Each point is reached from the start by the listed moves, each made once or not at all, plus a little noise. Is the number of moves made odd or even? Then give how often each move was made.
(in the rows, 128 means zero)

Moves:
(1): [180 108 146 108 142 101]
(2): [170 115 142 123  98 167]
(3): [129  85 132 109 116 129]
Start: [114 122  98 114  98 131]
Points:
[114  79 103  93  84 133] -> odd (0, 0, 1)
[208  45 133  69  72 144] -> odd (1, 1, 1)
[209  90 128  89  82 144] -> even (1, 1, 0)

Moves:
(1): [ 94 106 126 138 149 120 116 135 154 100  95]
(2): [136 154 150 140 151 125 127 130 143 163 131]
(3): [127 108 149 124 108 118 110 105 123 147  88]
(4): [122  82 149 156 101 140 175 113 103 138 139]
(5): [114 122 141 127 123 147 177 174 127 149 123]
(6): [101 122 137 115 124 136 123 131 117 130 128]
(7): [120 116 141 130 132 127 149 116  59 121 118]
(8): [147 103 135 143 141 131 122 164 119 101 144]
(9): [108 119 111 151 115  92 138 138 113 132 135]
(10): [133 134 166 146 102 134 149 113 124 122 122]
(11): [134 135 144 118 156 105 127 140 137 134 135]
Start: [147 131 148 126 122  98 125 125 124 118 127]
Points:
[ 57  40 203 151 113 127 223 155  43 117  91] -> odd (1, 0, 0, 1, 1, 1, 1, 0, 0, 0, 0)
[ 74  95 211 146 159  24 120 125  74 148  60] -> odd (1, 1, 1, 0, 0, 1, 1, 0, 1, 0, 1)
[169 109 221 151 142  85 161 145  53  83 134] -> even (0, 0, 0, 0, 0, 0, 1, 1, 0, 1, 1)
[152  84 175 150 130  32 109 160 103 121 117] -> even (0, 0, 1, 0, 0, 0, 0, 1, 1, 0, 1)
[ 88  36 185 171 121  65 169 188  52 102  63] -> even (1, 0, 1, 0, 1, 0, 1, 1, 1, 0, 0)
[132  57 249 210 128 108 196 130  59  96 107] -> even (1, 1, 0, 1, 0, 0, 1, 1, 0, 1, 0)
[111 110 196 165  82  87 225 154  36 131 112] -> even (0, 0, 0, 0, 1, 0, 1, 0, 1, 1, 0)

Moves:
(1): [128 127 128 139 115 142 127 125 133 128 154 135 127 143 146 116 121 126
 111 143 137 133 134 145 131 139]
(2): [116 145 132 141 125 143 137 126 123 132 124 115 124 130 131 136 128 119
 110 133 126 113 131 129 135 130]
(3): [123 131 112 135 121 121 127 121 129 130 128 135 106 123 117 120 127 142
 126 136 124 140 136 134 125 128]
(4): [124 123 135 142 152 126 129 145 127 131 130 110 128 116 132 121 126 126
 146 151 133 137 126 153 130 113]
(5): [112 123 130 114 129 137 131 136 141 118 128 121 113 134 132 115 131 140
 131 122 118 126 127 128 123 135]
(6): [127 105 122 140 119 122 107 116 136 139 135 118 128 123 127 130 138  95
 141 111 123 120 140 135 124 147]
(7): [172 145 162 125 116 113 137 130 138 140 102 123 129 133 130 149 113 115
 121  84 114 131 152 110 122 133]
(8): [135 121 119 137 138 102 132 125 123 134 131 129 145 131 147 145 129  97
 126 127 133 155 132 115 133 132]
(9): [133 112 133 143 145 131 120 129 123 133 130 127 142 136 131 118 119 125
 116 121 116 133 113 130 133 130]
(10): [126 113 155 154 140 120 110 142 139 133 119 122 116 140 115 142 126 134
 135 125 129 119 140 125 131 126]
(11): [155 158 121 112 124 128 105 120 136 126 130 128 122 135 137 149 118 136
 129 146 111 130 132 124 128 128]
(12): [121 118 130 109 123 124 124 125 119 126 152 128 110 129 114 114 130 131
 136 164 127 133 111 125 126 146]
(13): [131  98 142 123 121 124 128 134 144 123 140 125 130 119 134 140 141 117
 106 145 129 126 143 127 153 147]
(14): [131 133 136 127 132 130 141 128 147 125 114 125 122 136 120 135 135 108
 137 119 124 129 136 127 135 127]
(15): [121 116 130 122 143 139 129 149 118 145 131 134 118 125 121 110 141 144
 134 150 123 127 134 133 118 139]
(16): [119 128 111 117 128 144 122 143 122 123 134 128 113 121 117 112 121 124
 110 137 149 148 129 118 131 132]
(17): [134 152 124 127 121 118 117 150 128 123 142 135 134 131 120 133 137 115
 133 119 115 107 117 101 117 126]
(18): [100 127 131 140 142 125 118 136 140 132 133 136 131 118 105  87 109 104
 115 135 130 130 140 118 129 124]
(19): [129 142 144 139 139 125 117 119 132 130 124 134 123 128 130 131 145 119
 124 124 122 130 111 135 129 128]
(20): [139 143 117 130 140  94 133 115 108 109 140 114 139 167 114 113 139 131
 130 112 112 138 141 130 117 113]
(21): [118 122  97 129 146 145 137 116 117 118 148 124 129 118 139 122 119 145
 130 127 144 122 119 120 138 160]
(22): [144 123 121 124 116 132 121 121 138 138 118 123 129 123 127 127 135 133
 123 144 147 127 106 111 116 132]
(23): [126 129 140 127 135 117 129 119 121 141 121 131 125 138 136 106 127 141
 135 123 125 132 110 111 170 134]
(24): [101 127 120 113 124 152 151 129 155 145 156 121 126 114 133 115 152 137
 132 150 127 153 124 110 118 120]
Start: [111 121 139 116 127 161 117 162 102 117 159 125 135 142 110 108 137 115
 150 135 128 136 131 113 151 118]
Points:
[126  82 102  94 117 149  57 142 126 127 224 112  92 145 116  75 151 129
 147 186 100 121  75  52 196 223] -> odd (0, 0, 1, 0, 1, 1, 0, 0, 1, 0, 1, 1, 1, 0, 0, 0, 1, 0, 0, 0, 1, 1, 1, 0)
[101 112 122 129 167 110  76 133 109 152 178  94  98 199  78  24 151  73
 146 183  77 177 128  75 175 170] -> even (0, 1, 1, 0, 1, 1, 0, 1, 1, 0, 1, 1, 0, 1, 1, 0, 0, 1, 0, 1, 0, 1, 1, 0)
[ 73 142 140 116 135 186  80 192 158 163 225 103  56 132  66  69 143 116
 160 177  71 126 170  41 120 193] -> odd (0, 1, 1, 0, 1, 1, 1, 0, 0, 1, 1, 1, 0, 0, 1, 0, 1, 1, 0, 0, 1, 0, 0, 1)
[ 71  83 198 168 155 172  56 216 152 164 213 105  73 139  63  26 173  34
 123 237 145 127 119  87 208 187] -> odd (1, 1, 0, 1, 0, 1, 0, 0, 0, 1, 0, 1, 1, 1, 1, 1, 1, 1, 1, 0, 0, 1, 1, 0)
[ 87 105 166 125 170 101 100 214  89 104 213  77 105 185  91  76 167  81
 140 187 112 161 131  67 213 143] -> odd (0, 1, 0, 1, 1, 0, 0, 1, 0, 1, 0, 1, 1, 0, 0, 1, 1, 0, 0, 1, 0, 0, 1, 0)
[126 130 155 142 144 148 114 159 161 159 200 100  78 200 100  50 200 123
 175 104  92 151 138  48 144 187] -> odd (1, 0, 1, 0, 1, 1, 1, 0, 0, 1, 0, 0, 0, 1, 1, 0, 1, 0, 1, 1, 1, 1, 1, 1)
[135 135 197 121 145 158 132 146 130 167 153 118 139 148 135  85 155 114
 138  98  92 173 105  65 185 120] -> odd (0, 0, 0, 0, 0, 0, 1, 0, 1, 0, 0, 0, 0, 0, 0, 0, 0, 0, 1, 0, 0, 0, 1, 1)
[ 88  73 155  71 132 173 123 185 179 166 216 101  94 115  82  27 182  78
 157 167 112 139 124   7 178 223] -> odd (0, 0, 0, 0, 1, 1, 1, 0, 0, 0, 0, 1, 1, 1, 1, 0, 1, 1, 0, 0, 1, 1, 1, 1)
[125 110  98  84 130 196  54 185 136 125 209 109  94 116 118  98 181 107
 130 178 129 122 109  60 146 217] -> even (0, 0, 0, 0, 1, 1, 0, 0, 0, 0, 1, 0, 1, 0, 1, 1, 1, 0, 1, 0, 1, 1, 0, 0)

Moves:
(1): [123 119 123 120 123 149 127 151 123 125 127 127 126 131 132 135 121 114
 134 131 122 133 138 128 109 133]
(2): [ 94 143  80 133 109  96 130 158 108 100 113 130 116 126 121 146 113 129
 135 126 104 124 114 156  99 126]
(3): [130  97 131 141 154 145 114 128 152 112 101 145 142 142 113 137 148 148
 112 141 121 129 130 152 134 121]
(4): [135 120 115 109 132 134 148  98 110 121 142 100 133 130 111 168 105 146
 139 133 140 103 139 114 151 133]
(5): [129 130 116 136 125 132 138 133 115 143 120 117 124 132 125 145 124 114
 126 127 124 112 139 127 129 136]
(6): [136 136 137 105 131 149 109 128 124 123 129 129 126 121 143 141 121 117
 114  97 163 126 133 131 149 133]
(7): [119 125 122 141 122 130 130 128 136 118 125 153 120 133 129 141 150 109
 129 122 103 119 102 145 138  98]
(8): [ 99 106  95 139 130 116 136 138 147 127 122 100 134 124 106 121 139 116
 118 148 132 144 131  99 138 120]
(9): [161 138 127 140 115 139 123 172 115 130 147 128  92 128 113 103 115 121
 125 160 141 126 100 120 121 129]
(10): [126 126 128 134 141 133 134 127 117 137 132 141 119 109 127 122 120 132
 112 138 136 131 123 127 144 122]
(11): [123 143 116 129 151 157 134 103 140 143 122 120 104 133 153 149 145 139
  87 146 139 124 112 124 142 119]
(12): [129 131 111 128 135 132 125 128 142 139 139 134 132 144 138 137 107 118
 150 112 118 126 117 145 114 137]
(13): [147 136 146 136 134 142 142 119 129 127 129 121 150 123 133 107 121 125
 140 119 122 128 124 128 114 145]
(14): [145 154 113 129 114 152 123 110 110 135 126 128 113  98 124 133 151 137
 127 107 111 149 115 141 110 120]
(15): [134 128 126 120 104 130 140 115 122 129 119 142 150 141 121 121 142 126
 138 162 138 131 126 131 117 128]
(16): [115 142 135 136 123 128 103 127 124 114 135 125 127 135 119 137 119 129
 103 117 125 121 122 135 116 129]
(17): [132 137 115 132 135 126 129 133 111 130 130 137 117 149 124 114 135 127
 135 131 121 130 114 122 129 129]
(18): [125 128 105 127 107 148 136 131 119 134 129 120 120 137 119 106 128 124
 143 136 128 123 135 133 132 115]
(19): [107 107 124 125 117 137  96 153 124 123 131 107 131 153 154 140 113 106
 145 135 146 145 137 116 132 127]
(20): [140 122 145 117  96 138 127 131 115 127 101 131 136 117 122 137 115 139
 123 123  90 117 122 119 137 144]
(21): [135 131  99 114 142  94 119 118 139 142 129 120 128 125 156 142 119 146
 132 111 114  95 129 118 134 104]
(22): [124 125 141 128 132 113 124 120 135 126 114 119 116 112 126 109 129 134
 122 116 141 133 114 135 125  97]
(23): [140 139 130 129 118 135 128 137 127 122 106 131 118 139 125 139 110 148
 134 127 118 126 132 111 128 120]
(24): [133 137 135 127 157 148 119 125 147 140 106 120 127 120 133 138 138  99
 123 147 125 151 126 150 155 118]
Start: [147 117 127 150 128 125 112 120 137 124 144 125 112 144 100 113 134 124
 124 135 121 142 102 131 131 119]
Points:
[134 130  98 125  71 170  79 175  86 118  50 121 104 148 120 193  80  85
 123 165 108 151 101 144 172 121] -> odd (0, 1, 0, 0, 1, 1, 0, 0, 0, 1, 0, 0, 0, 0, 1, 0, 0, 0, 1, 1, 0, 0, 1, 1)
[187  87  74 137 112 173  83 119 158 120  86 117  80 203 124 197  97 169
 127 187  94  81  27 123 169  38] -> even (0, 0, 1, 1, 0, 0, 1, 0, 1, 0, 1, 1, 0, 0, 1, 0, 0, 0, 1, 1, 1, 1, 1, 0)
[102 131   7 169 108 214 100 109 145 128  54 125  98 136  61 163 164 129
  61 205  49 177  37 212 132  79] -> even (0, 1, 1, 0, 0, 0, 0, 1, 0, 1, 1, 1, 0, 1, 1, 1, 0, 1, 0, 1, 0, 0, 0, 1)
[112 134   9 135 164 153  52 214 163 139  98  72  19 145 162 169  58  78
  97 166 156 160  40 128 156  38] -> odd (1, 1, 0, 0, 0, 1, 0, 1, 1, 1, 1, 1, 0, 0, 0, 0, 0, 0, 1, 0, 1, 1, 1, 1)
